Each row of a before or after table is a point. The points were changed in one or more steps. Then noise was added and the rows were shuffled. The steps act on columns, c1 being the first. What was done? A step turns or swaps two columns, mirrors them in a line or flattens them onto one, adds a multiple of one to another, or multiplies or shifts one. Angles are multiples of 10 degrees, from the lower column toward the higher: turns from -170 to 170, lines from 10 to 170 but not 90. Use the fewest steps. Two steps may share a column if one is a turn and the other turns, adds or multiplies; they go together, in the order done. Otherwise the lowest column goes first.

Before, 13 rows:
[[-0.01  0.14 -0.51]
 [ 0.11  0.48 -0.39]
 [ 0.19 -0.59 -0.19]
 [-0.01  0.32  0.42]
 [-0.83  0.07  0.15]
 [ 0.11 -0.63  0.05]
 [-0.06 -0.13 -0.18]
 [ 0.07  0.27  0.08]
 [ 0.11 -0.09 -1.37]
 [ 0.02  0.07 -0.53]
 [-0.17  0.31  0.29]
 [ 0.14 -0.33  0.01]
 [ 0.16 -1.26 -0.04]]
After, 13 rows:
[[-0.11  0.51 -0.21]
 [ 0.10  1.18 -0.78]
 [ 0.81 -0.53 -0.93]
 [ 0.35 -0.18 -0.18]
 [-0.14 -0.15  0.38]
 [-0.03  0.08  0.23]
 [-0.04  0.45 -0.17]
 [-0.75 -0.28 -0.19]
 [ 0.46 -0.10 -0.55]
 [ 0.42 -0.25 -0.35]
 [-0.29 -0.16  0.33]
 [ 0.02  0.12 -0.23]
 [-0.11  0.54  0.19]]
Steps: turn c1 and c2 by 30 degrees; turn c2 and c3 by 60 degrees

Before, 10 rows:
[[-0.22  0.28 -0.18  0.16 -0.77 -0.38  0.46 -0.02]
 [ 0.18  0.39  0.44 -0.17 -0.10 -0.26 -0.53 -1.03]
 [-0.42 -1.05 -0.30  0.52 -0.03 -0.15 -0.17  0.21]
 [ 0.06 -0.75 -0.38  0.52 -0.22  0.21  0.37 -0.41]
 [ 0.02  0.79 -0.40 -0.12  0.03 -0.49  0.50 -0.07]
 [-0.31 -0.18 -0.95  0.56 -0.41  0.24 -0.11  0.21]
 [ 0.66  0.07  0.60 -0.44 -0.18  0.04 -0.37 -0.46]
 [-0.35 -0.38 -0.11  1.01 -0.13  0.25  0.16  0.32]
 [-0.36  0.35 -0.78 -0.22 -0.43 -0.22  0.29 -0.16]
 [ 0.76  0.25  0.32  0.30 -0.24 -0.61 -0.38 -0.41]]
After (10 x 8):
[[ 0.56  0.36 -0.61 -0.28  0.59 -0.29  0.20 -0.11]
 [ 0.70  0.26 -0.17  0.39  0.60  0.11  0.70 -0.03]
 [ 0.08 -0.89  0.06  0.03 -0.33  0.35 -0.02 -0.49]
 [-0.02 -0.67 -0.37  0.42  0.07  0.69  0.07 -0.02]
 [ 0.18  0.22 -0.57  0.14  0.70 -0.23  0.55 -0.74]
 [-0.10  0.37  0.89  0.53 -0.48 -0.01 -0.29  0.00]
 [-0.27  0.31  1.14 -0.25 -0.40 -0.03  0.22 -0.02]
 [ 0.11 -0.60  0.91  0.33 -0.53 -0.25 -0.12 -0.13]
 [ 0.19  0.12  0.96 -0.09  0.20  0.15 -0.39 -0.37]
 [ 0.46 -0.21  0.00  0.30 -0.50  0.58  0.00 -0.44]]
Steps: turn c1 and c5 by 50 degrees; turn c5 and c8 by 40 degrees; turn c2 and c4 by 40 degrees; turn c2 and c3 by -120 degrees; turn c6 and c7 by -130 degrees
